Every row gives one point. The last column is the point's height on a tilted bowl or saddle (a function of degree 2), plus a little noise. Along how many of its main directions does it bend up, bend down or stay straight?
In the rows, zero is written as 128.

Points:
[[171 145  71 102]
 [108 143 136 129]
 [125 164 119 136]
 [150 142  96 128]
 [115 127 145 124]
 [103 167 103 126]
 [ 79  88 138  55]
 [123 181 147 130]
 [118 143 122 132]
 [100 113 116 103]
 [125 175 136 133]
 [176  64 180  51]
 [157 139  89 120]
 [173 154 121 122]
 [161  90  99  97]
 [ 86 132 129 106]]
Directions: 0 up, 3 down, 0 straight

Points:
[[124  49 127 148  76]
 [117 113 110 130 120]
 [119  54 128 130  91]
 [ 91 118 124 111 139]
 [124 110 140 165 101]
 [127 150 129 107 125]
 [120 180 140 161 108]
 [161 183  73 166  68]
 [143 128 118  95 114]
 [ 80 187  80 120 100]
 [ 99 151 142 111 128]
 [129 144 138  91 123]
 [166 140 132 145 110]
 [113 123 123 153 117]
 [144 126 110 136 105]
 [118 102 119 149 111]
 [ 88 153 143 149 127]
 [143 183 161  78 130]
 [186 104 128 133  83]
 [159 115  95 128  92]
 [142 120 173 209  51]
 [105  91  67  92 122]
 [111 131 165 100 121]]
Directions: 1 up, 3 down, 0 straight

Points:
[[ 83 112 144 137  92 112 151]
 [147 117 132 128 139  84 152]
 [153 171 153 133  95 123 153]
 [108  57  58 166 104 183 223]
 [143 112  88 162  69 152 168]
 [117 113 134 150 140 172 126]
 [187 171 167 117 164 142 129]
 [ 70 111 164 137 107 139 145]
 [133 171 131 125 146 130 111]
 [113 204 164 140  99  99 143]
 [144 146 125 118 121 106 151]
 [128 103  77 125 115 121 168]
 [ 70 115 140 133 154 145 127]
 [ 94 124 144 125  75 115 164]
 [ 77 110 132 124 121 125 148]
 [104 155 112 100 145 109 146]
 [111 134 138 121 139 157 120]
 [206 174 128 130 132 136 128]
 [151 118 114 135  94 148 152]
 [118 119 101  93 119 164 135]
 [182  99  95 115 106 186 141]
 [121 112 116  99  98  91 167]
 [107 157 161 169 103  84 122]
 [101 140 128 123  58 122 182]
 [143 125 160 116 131 163 132]
 [134 148 153 112 203 122 105]
 [111  96  94  67 105 151 149]
 [138 153 151 142 120 152 126]
 [104 102 175 176 125 101 118]
 [119  82 168 146 155 124 125]
 [182 113 129 104 161  78 178]
 [155  94  61 112 172  97 184]
 [ 84 123 151 105 113  73 149]
 [108 147 129 172 121 159 116]
 [ 95 141 119  99 128 186 118]
 [ 80 117 144 131 148 139 127]
 [148 121 129 116  79 133 167]
 [103 146 107 170 158 123 110]
 [163 164 105  76 128 162 118]
 [206  97 145 159  67 110 178]
 [103 128  98 137 132 108 152]
 [152  91 177 101 113 118 144]
 [139  69 105 191 101 161 186]
 [136 106 153  63 135 120 137]
 [139 102 125 150 127  92 149]
 [110  82 140 103  85 149 151]
 [ 94 125 172 114  55 138 182]
 [115 163  98 131 116 152 120]]
Directions: 3 up, 2 down, 1 straight
